Every row gives one point. Examples show where two turns around zero, p and q, send a point. Write where each new point lands after one turn and then the other. Backwards means that the second turn is done in reverse. Each puzzle has new turns, and all numbers are rounded.

Turn p:
[12 7 -24] => [10 -11 -23]
[2 9 -8] => [3 2 -12]
[11 9 6] => [14 7 1]
[4 -30 -13] => [-6 -32 6]
[-42 3 -9] => [-40 10 -11]
[13 1 48] => [19 23 40]
Turn q:
[29 -23 -26] => [38 -11 -23]
[-19 -15 -17] => [-2 -30 0]
[4 25 2] => [-15 17 -11]
[-4 27 -13] => [-22 5 -21]
[9 -13 31] => [14 17 27]
[-19 -1 23] => [-13 2 27]
Where do these land?
q, then p: [23 -12 -8] => [23 -11 -9]
p, then q: [-15 -14 -16] => [-3 -24 10]
p, then q: [-16 45 17] => [-36 20 -30]
p, then q: [8 -18 7] => [11 5 17]

Turn p:
[-22 5 0 13 6 19] => [-3 -9 17 1 -8 25]
[-4 12 -11 -18 5 7] => [-7 8 14 -13 -12 -8]
[4 5 -18 10 -23 -12] => [-19 -18 -19 -3 -3 -8]
[-3 -9 14 6 19 -6] => [10 13 1 18 4 10]
[-8 -8 5 -3 -3 -2] => [-2 -2 7 7 9 -1]
[18 5 10 12 -18 -12] => [11 -17 -23 4 2 -11]
[15 -11 0 -19 15 7] => [8 25 3 -13 9 -4]
Turn q:
[-8 -4 -9 10 6 -1] => [-4 0 -11 12 -3 3]
[19 4 -2 48 -4 -8] => [16 -23 -2 16 -30 29]
[1 1 -5 -16 1 -8] => [-1 5 -6 -13 1 -11]
[-7 21 -8 -14 -3 13] => [-5 17 13 3 -7 -19]
[4 -7 21 -3 11 -3] => [6 -16 3 -3 18 -1]
[-11 -7 8 -12 -9 -2] => [-15 2 3 -10 11 0]
[1 -8 -6 -13 -2 11] => [2 17 0 -3 10 0]
Where do these land?
p, then q backwards: [4 18 -20 -12 29 5] => [3 12 -26 -7 -29 2]
q, then p: [-8 -1 3 -7 -1 19] => [10 1 3 11 -14 6]
p, then q: [4 -22 16 7 -5 -12] => [17 -7 -16 19 -4 -1]
p, then q: [-1 18 -2 -2 12 4] => [-4 4 16 -12 -7 6]
q, then p: [10 -1 12 6 -13 -1] => [13 0 9 -7 12 0]
q, then p backwards: [-7 16 -8 -19 8 -3] => [8 6 -4 -21 -5 -14]
q, then p backwards: [-14 -7 -1 17 -11 -2] => [-14 -1 -13 17 4 -2]
q, then p backwards: [11 -21 -1 9 -19 -9] => [6 -3 -10 20 8 22]

Turn p:
[17 -14 9 3 7 -4 -10 3 2] => [3 6 5 -3 -10 15 -5 -14 -12]
[-2 -15 4 1 -14 -2 -3 1 1] => [-6 5 15 4 -10 4 -3 1 6]
[2 -1 6 -15 -3 3 -1 8 -9] => [1 4 10 -9 9 9 6 6 -1]
[-3 -12 -30 -10 -3 -2 -2 -16 10] => [6 -24 10 28 -1 -2 2 -1 2]
[-2 42 5 5 0 1 0 7 0] => [-7 -4 -19 -25 19 -18 1 -5 7]
[-8 -17 -27 2 -4 5 15 6 29] => [-17 -25 -7 25 -19 7 10 9 7]
[-4 6 8 -8 7 -7 12 5 -12] => [4 6 -5 -8 11 4 -6 16 -4]
[17 -14 10 4 2 -7 -7 -8 -8] => [13 10 9 -2 -9 10 -12 -11 -6]
[5 5 10 0 3 23 10 -1 -5] => [10 12 -11 -7 0 4 18 1 8]
[-9 16 4 2 6 -1 -7 -14 13] => [-6 2 -12 9 14 -12 -3 -13 3]
[-3 18 6 9 -3 -4 3 1 -9] => [1 4 -7 -15 5 -13 -7 3 5]
[-9 -16 -6 6 2 -4 -10 8 -11] => [-2 3 14 3 -11 -7 -1 8 -15]
Turn q:
[-7 -8 -2 -7 7 4 -12 -5 10] => [-5 11 -4 -11 -6 0 -13 -1 3]
[2 -6 8 -2 -32 -7 -2 -7 6] => [15 -13 0 -12 -14 10 7 -16 -12]
[6 7 -31 9 1 6 -1 2 6] => [-16 13 15 6 14 0 2 -18 -1]
[5 3 9 6 9 3 3 -4 13] => [-5 -7 -8 5 -2 -13 -10 -4 0]
[0 3 6 11 11 -9 2 -6 1] => [3 -5 -12 6 11 -4 -6 0 4]
[-12 4 6 -6 -9 -3 8 -8 1] => [-1 -16 0 -10 -1 9 -1 3 -1]
[-5 -6 0 7 7 -3 -4 16 0] => [-2 11 -10 -2 3 -7 11 3 6]
[4 9 -4 1 1 26 -4 -5 -48] => [0 11 15 36 -7 30 5 22 2]
[3 -23 -1 -7 -17 -6 9 1 9] => [14 -5 8 -18 -12 -4 7 -14 9]
[4 8 6 -7 10 -8 -4 -8 -7] => [8 -1 -1 4 8 0 -12 12 -6]
[1 9 4 -4 12 -4 4 26 11] => [-10 3 -4 -4 6 -25 12 11 -6]
Where do these land?
p, then q: [1 -16 -8 16 4 24 -1 -1 -11] => [12 -21 12 7 2 0 18 -10 -8]
q, then p: [-11 9 -8 11 7 -1 14 1 4] => [-7 4 -9 18 -1 -1 1 7 -10]
q, then p: [10 -4 4 -12 -9 -22 -5 20 3] => [16 -8 -1 -15 11 18 -13 10 0]
q, then p: [4 -4 -1 0 2 10 18 -9 1] => [-12 11 3 9 -9 4 -5 -9 3]
p, then q: [9 -4 -4 8 17 8 -10 -16 -8] => [17 -4 10 19 8 4 -4 -8 -4]
p, then q backwards: [1 9 16 -16 3 -7 -10 9 -9] => [-7 9 -21 -9 1 -15 -7 -1 2]
q, then p: [5 9 21 -2 -13 -21 -7 2 -3] => [23 -11 10 -10 -10 11 1 9 -7]
q, then p: [-11 0 -2 9 6 12 10 -5 23] => [-12 0 9 26 5 -9 -5 1 0]
p, then q: [6 17 -3 -12 -13 -6 -13 5 0] => [6 0 -5 -12 -6 -7 -19 12 10]
q, then p backwards: [-14 -16 -14 -3 -4 3 4 -5 1] => [12 2 13 -3 -19 3 1 5 3]
